Every row gives one point. Any point is a mix of the corners, with weights that add up to 1. It lies inside the corners' shape when no weight is negative. Is each point inside? If not, which corners have a negative weight?

Corners:
(1): [ 0.52 -0.02  0.52]
(2): [ 0.09  0.70 -0.42]
(3): [-0.09  0.47  0.07]
(4): [-0.60 -0.73 -1.01]
Points:
[ 0.12  0.02 -0.20] => outside (3)
[-0.09  0.69 -0.62] => outside (1)
[ 0.09  0.12 -0.05] => inside
[ 0.00 -0.29 -0.19] => inside
[ 0.09  0.39 -0.05] => inside
[ 0.04  0.57 -0.30] => inside

Corners:
(1): [-0.02  0.24 -0.40 -0.66  0.29 -0.50 -0.06 -0.35]
(2): [-0.17 -0.03  0.32  0.25  0.38  0.29  0.52 -0.13]
(3): [-1.13  0.68  0.45  0.76  0.22  0.09  0.11  0.38]
(4): [-0.69 -0.12 -0.25 -0.12  0.06 -0.65  0.94 -0.62]
(5): [ 0.85  0.60 -0.97  0.02 -0.34 -0.30  0.51  0.32]
(6): [ 0.21  0.39 -0.10 -0.62 -0.38  0.51 -0.42 -0.41]
(7): [ 0.70 -0.77  0.06  0.20 -0.69  0.37 -0.70 -0.79]
(8): [-0.35  0.06  0.34  0.15 -0.37  0.02  0.55  0.57]
(9): [ 0.37 -0.34 -0.58 -0.24 -0.04  0.47 -0.45  0.06]
Points:
[-0.39  0.40  0.08  0.33 -0.01 -0.10  1.01  0.29] => outside (1, 7, 9)
[ 0.29 -0.35 -0.28  0.04 -0.22 -0.10  0.14 -0.33] => outside (3, 6)
[-0.15  0.22 -0.07 -0.17 -0.03 -0.05  0.03 -0.10] => inside
[ 0.25 -0.56 -0.28 -0.40 -0.05  0.05 -0.25 -0.95] => outside (3, 5, 8)
[ 0.25 -0.25 -0.34 -0.10 -0.10 -0.22  0.26 -0.29] => outside (3, 6)
[-0.63  0.30  0.12  0.29  0.05 -0.09  0.30  0.05] => inside
[ 0.60 -0.14 -0.47  0.02 -0.03  0.05 -0.27 -0.27] => outside (4, 6, 8)

Corners:
(1): [-0.24  0.32  0.21  0.22 -0.20 -0.47  0.44 -0.06 -0.19  0.60  0.01 -0.65
 -0.93  0.46]
(2): [ 0.12  0.59  0.11  0.07  0.29  0.16 -0.05  0.12 -0.13  0.23 -1.01  0.37
 -1.00 -0.35]
(3): [-0.08 -0.87 -0.53  0.76 -0.27  0.61  0.53 -0.06 -0.37 -0.25  1.34 -0.06
  0.61 -0.04]
(4): [ 0.43  0.25  0.20  1.80 -0.58 -0.38  0.05  0.41  0.08  0.78 -0.52 -0.01
 -0.64 -0.65]
(5): [-0.23 -0.02 -0.28  0.05 -0.41 -0.26 -0.61 -0.25  0.28 -0.48 -1.08 -0.12
 -0.36 -0.42]
(6): [ 0.60 -0.33 -0.42  0.16 -0.49 -0.54 -0.64  0.13  0.08 -0.35  0.64 -0.08
  0.22  0.27]
(7): [-0.18  0.35  0.28 -0.06  0.30  0.02  0.69 -0.40 -0.28  0.09 -0.10  0.44
  0.14 -0.42]
(8): [-0.62 -0.21 -0.13 -0.27  0.23 -0.14  0.40  0.94 -0.81 -0.05 -0.86  0.13
 -0.55  0.26]
(9): [-0.09 -0.75  0.30 -0.59  0.35  0.14 -0.43 -0.35 -0.15 -0.15  0.73  0.14
  0.26  0.40]
(10): [ 0.12  0.36  0.30  0.01 -0.34  0.36 -0.18  0.60  0.45 -0.92  0.06  0.12
  0.61 -0.84]
(11): [ 0.39  0.58  0.40  0.88  0.64 -0.02 -0.74 -0.24 -0.06 -0.45 -0.34  0.61
  0.49  0.01]
(12): [-0.39  0.04 -0.31  0.19 -0.21 -0.59 -0.83  0.29  0.34  0.38  0.00 -0.58
 -0.60 -0.81]
(13): [ 0.44  0.17 -0.06 -0.05 -0.89  0.71 -0.44  0.56 -0.15 -0.30 -0.24  0.36
  1.07  0.14]
(14): [ 0.80  0.43  0.59 -0.07  0.43 -0.22 -1.03 -0.32 -0.73 -0.49 -1.31  0.01
  0.03  0.18]
(15): [-0.01  0.18 -0.05  0.20 -0.80  0.10 -0.12  0.32 -0.75 -0.03 -0.08  0.10
 -0.55  0.01]
Points:
[ 0.24  0.18  0.06  0.20 -0.17 -0.21 -0.61  0.19 -0.07 -0.10 -0.38  0.02
 -0.19 -0.08] => outside (3, 7)
[ 0.08  0.00 -0.08  0.31 -0.32  0.07 -0.21  0.03  0.35 -0.11  0.28  0.04
  0.21 -0.36] => outside (8, 14, 15)
[ 0.24  0.25  0.21 -0.23 -0.04 -0.07 -0.62  0.06 -0.30 -0.40 -0.82  0.05
 -0.08  0.24] => outside (3, 4, 7, 12)
[ 0.02  0.11 -0.01  0.24 -0.23 -0.10 -0.25  0.15 -0.15 -0.05 -0.23  0.00
 -0.15 -0.09] => inside
[ 0.03 -0.01 -0.04 -0.01 -0.02  0.06 -0.33  0.04 -0.19 -0.39 -0.27  0.20
  0.15 -0.13] => outside (1, 4)
[ 0.28  0.33  0.32  0.33 -0.01  0.33  0.00  0.00 -0.30 -0.11 -0.08  0.28
  0.20 -0.06] => outside (5, 6, 8, 12)
[-0.09  0.08  0.13  0.44 -0.03 -0.15 -0.22  0.00 -0.46  0.15 -0.33 -0.10
 -0.35  0.27] => outside (2, 6, 7, 10)
[-0.02 -0.07 -0.07  0.15 -0.32 -0.01 -0.08  0.18 -0.19  0.02 -0.01 -0.06
 -0.24 -0.17] => outside (11)

Corners:
(1): [ 0.27  0.70  0.36  0.48  0.25  0.35  0.48  0.00  0.15 -0.18 -0.08 -0.11
 -0.89  0.32 -0.20  0.01 -0.12 -0.26  0.60 -0.11]
(2): [ 0.05 -0.05  0.49  0.12 -0.52 -0.65  0.65 -0.43 -0.14 -0.07  0.14  0.13
 -0.89  0.09  0.03 -0.43  0.60  0.82  0.21 -0.67]
(3): [ 0.02  0.00  0.65 -0.55  0.65  0.45 -0.76 -0.48  0.11  0.17  0.50  0.30
  0.36 -0.78 -0.24  0.73  0.01 -0.11  0.79  0.70]
(4): [ 0.22 -0.38  0.12  0.12  0.28  0.43 -0.36  0.32 -0.22  0.46  0.76 -0.32
  0.23 -0.23  0.33  0.49 -0.82  0.25 -0.28  0.10]
(5): [-0.22 -0.81 -0.01  0.27 -0.10 -0.67  0.27 -0.05  0.88  0.24 -0.59 -0.54
 -0.93 -0.17  0.59 -0.17  0.19 -0.25  0.31 -0.14]
(6): [-0.89 -0.21 -0.75  0.50 -0.19 -0.04  0.94 -0.48  0.57 -0.28  0.27 -1.01
 -0.46  0.42  0.60  1.09 -0.11  0.67 -0.33 -0.27]
(7): [-0.52  0.18  0.28 -0.53 -0.41  0.37 -0.70 -0.64 -0.63 -0.51 -0.11 -0.57
 -0.12  0.60  0.45 -0.40 -0.27  0.55 -0.04  0.52]
(8): [-0.28  0.07 -0.15 -0.27  0.14 -0.04 -0.67  0.14 -0.26  0.57 -0.49  0.50
  0.13 -0.72  0.36 -0.21 -0.43 -0.17  0.73  0.81]
(9): [-0.34 -0.13  0.05  0.01  0.66  0.37 -0.54 -0.22 -0.31  0.07  0.07  0.03
 -0.37  0.18  0.32 -0.37 -0.23  0.72  0.48  0.77]
(10): [-0.56 -0.20 -0.40  0.07  0.45  0.35  0.10 -0.35 -0.02 -0.34 -0.05  0.42
  0.46 -0.45  0.33  1.06 -0.21  0.26 -0.12  0.10]
(11): [ 0.13 -0.43  0.08  0.57  0.62 -0.58 -0.30 -0.08 -0.17  0.40  0.72 -0.68
  0.43 -0.51 -0.60 -0.49 -0.40  0.77 -0.36 -0.15]
(12): [ 0.25  0.46  0.78 -0.57  0.05 -0.34  0.38  0.05 -0.07 -0.51  0.66 -0.06
 -0.44 -0.09 -0.21 -0.65  0.17  0.66 -0.12  0.10]
(13): [ 0.39  0.50 -0.20  0.60 -0.03  0.52  0.60 -0.02  0.61 -0.35 -0.27  0.82
 -0.75  0.43  0.02 -0.06 -0.52  0.09  0.80 -0.45]
(14): [ 0.34  0.50 -0.24 -0.33 -0.14  0.25 -0.24  0.02 -0.09  0.18  0.34  0.11
 -0.92  0.07 -0.52 -0.69 -0.04 -0.60 -0.21 -0.44]
(15): [-0.30  0.96  0.74 -0.46 -0.44 -0.11 -0.36 -0.35  0.15  0.06 -0.37  0.23
  0.29  0.26  0.08  0.29 -0.21  0.15 -0.29 -0.52]
(16): [-0.07  0.56  0.23 -0.27 -0.01 -0.60  0.00 -0.21 -0.65 -0.49  0.29  0.11
  0.15 -0.10 -0.58  0.67 -0.80  0.30 -0.48 -0.08]
(17): [-0.64 -0.80 -0.72  0.09  0.21 -0.61  0.16  0.03  0.00 -0.36 -0.06 -0.79
  0.29  0.36  0.02  0.05  0.33 -0.03  0.32  0.10]
(18): [ 0.01 -0.85 -0.44  0.19  0.25 -0.29 -1.07  0.27 -0.34 -0.12 -0.15 -0.49
  0.07 -0.34  0.14 -0.35  0.29  0.88  0.52  0.09]
(19): [-0.35  0.01 -0.05 -0.05  0.51  0.07 -0.42 -0.07  0.72 -0.12  0.57  0.29
 -0.65 -0.87  0.43 -0.11  0.20 -0.62  0.28 -0.73]
(20): [ 0.39  0.40 -0.11  0.01  0.89  0.22 -0.18 -0.73  0.19  0.14  0.62 -0.17
  0.40 -0.19  0.53  0.80 -0.20 -0.49 -0.08  0.57]
(21): [-0.22  0.25  0.17  0.05 -0.25  0.05 -0.27 -0.23  0.90  0.20  0.55  0.79
 -0.24 -0.71 -0.41  0.30  0.35 -0.82 -0.69 -0.04]
Points:
[-0.13  0.14  0.06 -0.10  0.15 -0.04 -0.18 -0.12 -0.07  0.01  0.06  0.07
 -0.11 -0.20  0.08  0.06 -0.23  0.10  0.18  0.20] => inside
[-0.15  0.06  0.00  0.08  0.13 -0.01  0.01 -0.27  0.24 -0.07  0.10 -0.05
 -0.28 -0.06  0.16  0.04  0.04  0.14  0.20 -0.05] => outside (4, 16)
[-0.06  0.26  0.16  0.00  0.25 -0.03  0.04 -0.17  0.32  0.03  0.04  0.48
 -0.05 -0.24  0.04  0.51 -0.19 -0.46  0.25 -0.02] => outside (6, 7, 11, 12, 14, 18)
[-0.11  0.10  0.10 -0.04  0.05 -0.06 -0.13 -0.19 -0.01  0.04  0.03  0.07
 -0.20 -0.13  0.13 -0.06 -0.11  0.18  0.21  0.04] => inside
